Rows are points. To make a cloud, some directions were put in groups of two or more. Within a group, all points are equally far from the middle, so they leave a hole (a ring in 2 directions, a hollow ball in 3). The other directions are filled evenly. Then the cloud was stretched, turned, moved and blurred a little. Count the holes, and give their numbers of directions, smallest first.
(in the rows, 128 means zero)

Cloud (22 x 3):
[[128 130 121]
 [101 130 133]
 [127 137 166]
 [ 62 154 114]
 [152 139  86]
 [117 122  96]
 [112 161 157]
 [132 145  95]
 [153 119 154]
 [127 120 163]
 [139 100  70]
 [161 127 170]
 [102 166 159]
 [ 89 141 133]
 [114 159 120]
 [140 147 142]
 [ 69 147 147]
 [149 123 171]
 [176 153 139]
 [101 137 140]
 [137 112  70]
 [169 122 113]]
Holes: 0

Cloud (27 x 4):
[[111  92 106 177]
 [ 72 136 123 122]
 [ 92 123 162 157]
 [143 159 130 125]
 [146 106 167 154]
 [ 96  99 140 172]
 [ 95 161 142 136]
 [118 111  91 176]
 [115 146  97 161]
 [ 83 150 145 139]
 [138 155 139  95]
 [ 97 161 144 135]
 [167 116 127 133]
 [151 113 142 173]
 [130 163 148 110]
 [149 108 158 164]
 [123 130 186 112]
 [133 161 124 140]
 [123  76 132 125]
 [110 120  76 143]
 [ 84 123 154 154]
 [ 91 140  89 125]
 [104 128  80 122]
 [101 149 169 135]
 [115  77 111 144]
 [129 117 182 143]
 [156  91 144 129]]
Holes: 2 (2, 2)

Cloud (47 x 6):
[[ 95 164 113 127  99 109]
 [134 173 107 127  93 109]
 [159 132 124 165 137 106]
 [135 182 135 123 100 103]
 [132 145 129  71 144 121]
 [167 183 102  98 132 123]
 [101 160 102 112 132 164]
 [106 114 137 138 135  94]
 [176 167 166 135 113 122]
 [181 188 123 123 149 129]
 [120 168 124  87 148 139]
 [130 177 110 104  95 109]
 [134 176 152 117 111 100]
 [169 119 101 125 143 128]
 [156 180 152 122 140  99]
 [117 115 144 170 136 142]
 [113 113 140 106 102  91]
 [ 75 128 117 142 104 137]
 [170 170 168 143 148 154]
 [146 173  90 116 143 111]
 [166 159 164 129 102 141]
 [194 163 149 117 151 125]
 [108 169 154 139 107 161]
 [102 133 118 149 145 100]
 [164 124  87 123 133 128]
 [122 129 112 139 102  88]
 [153 175 165 151 114 153]
 [155 177 107  84 110 117]
 [128 153 128  69 103 111]
 [174 121 127  91 113 141]
 [121 157 133 172 109 155]
 [123 115  83  92 115  97]
 [128 139 134 183 139 147]
 [110 150 144  91 105 155]
 [115 166 103 133 154 109]
 [108 116 138 166 147 141]
 [170 162 160 125 100 132]
 [161 181 162 156 144 155]
 [ 95 148 121 157 157 140]
 [129 167 113 118 136 174]
 [140 117 144 169 140 140]
 [155 173 116 113 122 168]
 [ 89 163 128 123 102 155]
 [ 99 157 111 142 157 122]
 [168 153 140 102 145 165]
 [175 175 150 118 146 103]
 [190 171 157 128 148 121]]
Holes: 3 (2, 2, 2)

Cloud (87 x 8):
[[ 84 162 121 115 145 138 154  88]
 [116 163 159 140  91 150 164 135]
 [120 134 117 173 173 116 106 131]
 [159 175 113 110 107  98 158 159]
 [160 152  99 116 121  83 106 102]
 [126 146 144 124  98 143 200 135]
 [123 140 126 151 151 168 106 164]
 [113 146 124 125 172 104 174 154]
 [111 165 197 119 124 157 125 122]
 [ 97 143 109 106 118 148 175 122]
 [170 156 108  99 120 135 163  95]
 [141 119  98 111 178 131 108 161]
 [170 107  84 157 135 108 113 137]
 [109 175 126 141  95  83 127 115]
 [140 144 127 170 114 134 142  86]
 [143 180  95 136 106  85 118 105]
 [123 124 101 158 166 145 106 163]
 [ 93 178 133 125  99 128 133 140]
 [114 150 159 154  89 136 102 114]
 [ 89 115 108 115 166 101  90 118]
 [159 171 127 110 134 115 128  86]
 [ 99 119 170  73 137 148 157  90]
 [121 143 150 163 148 166 146 155]
 [160  99  89 136 126 120  97 109]
 [118 132 122  99 102 145 194 116]
 [178 130 140 126 145 139  89 172]
 [104 171 173  96 126 130 122 133]
 [160  69 135 130 120 117 133 152]
 [110 156  89 117 118 153 109 118]
 [189 112 104 111 150 137 112 160]
 [100 115 137 167 137 104 164 151]
 [ 92  86 144 132 151 133  98 174]
 [174 170 174 132  94 138 167 132]
 [108 161 185 105 125 113 128 102]
 [112 111 159 120 151 125  96 183]
 [114  84 128 150 125 129 106 172]
 [189 139 134 121 120 162 172 121]
 [123 145 155 120  79 133 122 119]
 [133 133 155 134  89 109 130 109]
 [124  92  70 123 150 128 192 148]
 [130 128 142 162 109  83 159 124]
 [120 144 113 129 169  76  93 125]
 [ 83 129 175 118 116 178 106 114]
 [176 152 138 144 135 108 150  76]
 [ 93 103 143 158 130 117  82 157]
 [ 95 142 194 124 130 168 143  93]
 [105 142  94 132 129 143 115  92]
 [145 145 100 132 119 171 169 111]
 [ 95 190 102 128 121 129 108 126]
 [131 137 158 157  99 148 162  85]
 [100 108  90 138 181 109 137 132]
 [155 150 139 118 150 158  93 156]
 [174 152 159 146 124 114 129  86]
 [183 103 142 143 124 132 170 155]
 [135 141 124  79 150 126 144 148]
 [125 156 149 102 138  89 151  87]
 [ 99 145 130  88 146 116  95 100]
 [141 110 113 139 184 130 114 144]
 [190 151 120 144 156 111 136 156]
 [138 102 140 148 105 142 118 101]
 [120 159  88 114 106 125 110 112]
 [131  82 126 141 121 130 149 168]
 [181 139 130 150 134  98 110 105]
 [146 130 173 126 148 115 167 160]
 [142 116 137 148 166 119  62 145]
 [108 142 145 146 115 144 147 173]
 [193  98  96 132 142 133 141 152]
 [187 151 130 113 130 151 137 134]
 [139 107  74 107 132 132 181 153]
 [141 130 139 102 114  91 170  87]
 [139 131 115 109 164  84 120 170]
 [118 160 111 172 128 125 112  97]
 [134 139 178 134 136 131  76 103]
 [118  99 156 157 165 148 135 150]
 [ 99 122 193  96 130 163 135  94]
 [187 157 107 125 150 114 135 156]
 [117 146 154 143 102 174 139 144]
 [153 164 139 107 138 141 114  92]
 [112 101 135 106 102 132 181  85]
 [114 144  86 108 112 142 115 108]
 [150 139 139 162 100 126 112 103]
 [130  88 107 133 188 145 127 136]
 [169 145 166 136 101 143 166  81]
 [134  86 132 151 128 162 169 157]
 [123 151  76 124 128 148 112 160]
 [146 136 103 124 103 154  93 104]
 [ 86  75 130 121 160 131 139 158]]
Holes: 3 (2, 2, 2)
